Every row gives one point. Examples show where two turns around zero, p and q, send a point. Where does a point land after both, in the order given? Backwards means that the second turn is done in reverse. Each puzzle has new turns, and all numbers are rounded.
(in the rows, 128 means zero)

Turn p:
[111 122] -> [110 125]
[159  90] -> [153  86]
[114 172] -> [121 174]
Turn q:
[162  76] -> [ 67 117]
[139 137] -> [132 114]
[107 134] -> [142 145]
[104 165] -> [171 136]
Where do these land?
p, then q: [107  88] -> [105 167]
p, then q: [132 128] -> [126 125]
q, then p: [110 180] -> [182 116]
q, then p: [163 116] -> [ 99 104]

Turn p:
[150 165  59 101] -> [109 174 134 197]
[ 90  87 128 147] -> [ 88 104 131  91]
[107 131 140 158] -> [125 139 131  91]
[135 109 170 141] -> [153  99 133  99]
[168 121 145 131] -> [161 111 150 138]
[136 163 100  75] -> [128 150  95 185]
[111 119 153 145] -> [131 119 124  94]
Turn q:
[ 98 100 122 118] -> [ 99 145 150 142]
[149 108 138 177] -> [115 139  73 128]
[190  98 120 125] -> [165 147  93 171]
[110 104 102 113] -> [108 131 149 159]
[118 185 161 103] -> [159 114 159  73]
[102 172 125 132] -> [121  93 146  96]
Where do these land?
p, then q backwards: [152  86 145  85] -> [146 157  71 137]
q, then p backwards: [128 130 107 192] -> [ 82 104 132  85]
q, then p backwards: [154 133 140 189] -> [ 79 137 157  93]
p, then q: [144 127 119  80] -> [ 99 116  90 142]
p, then q: [ 91 166 135 112] -> [133  78 145 146]
p, then q: [ 87 133 130  93] -> [101  96 144 159]
q, then p backwards: [141 121 120 144] -> [121 132 129 106]

Turn p:
[114 156 163  65 136  79] -> [107  65 141 140 188 147]
[ 92  84  84 175 128 165] -> [130 215 139 133  98 133]
[116 156 132  75 107 112] -> [131  95 118 124 169 168]
[145 127  93 158 154 140] -> [165 153 135 139 110 100]
[144 162 165 164 131 162] -> [116 123  71 132 112  88]
[133  88 121 150 147 144] -> [123 161 151 115 109 103]
[134 105 117 108 108 149] -> [133 141 132  91 127 146]
[145 146 148 128 114  73] -> [120  71 137 152 115 139]
Turn q:
[125 129  82 115 125 143] -> [142 124 153  93 110 116]
[111 124 123 116 138 109] -> [131 128 109 110 139 117]
[186 128  97 117 113  73] -> [125  51 145 133 147  94]
[128 175  91 102 131  95] -> [169 101 117 117 118  77]
[128  66 208 170 176 162] -> [ 98 175 120 157 183 219]
[140 135 155 113 138 152] -> [133 156 143 152 142 127]
[100 122 133 117  89 140] -> [ 96 150 123 121 100 112]
[123 152 160 165 149 167] -> [153 160 125 164 114 171]
[111 121 103 136  94 109] -> [106 106 116 106  99 117]
Where do these land?
q, then p: [ 72 123 143 102  99 102] -> [157 129 143 166 150 178]
p, then q backwards: [182 103  83 122 170 143] -> [133 166  75  82 152 154]
p, then q: [121 130 100 176  95 124] -> [118 117 150 148  72 128]
p, then q backwards: [142 114 161  83 106 109] -> [145  80  95 143 125 107]
q, then p backwards: [ 87 118 154 141 123  92] -> [113 158 159 137 103 162]
q, then p: [136 164 121 150 130 121] -> [137 127 132 111  88 129]
p, then q: [129 142 170 150 117 162] -> [133 111 114  81 106 105]
p, then q: [154 129  92 101 184 172] -> [165  92 131 158 184  96]
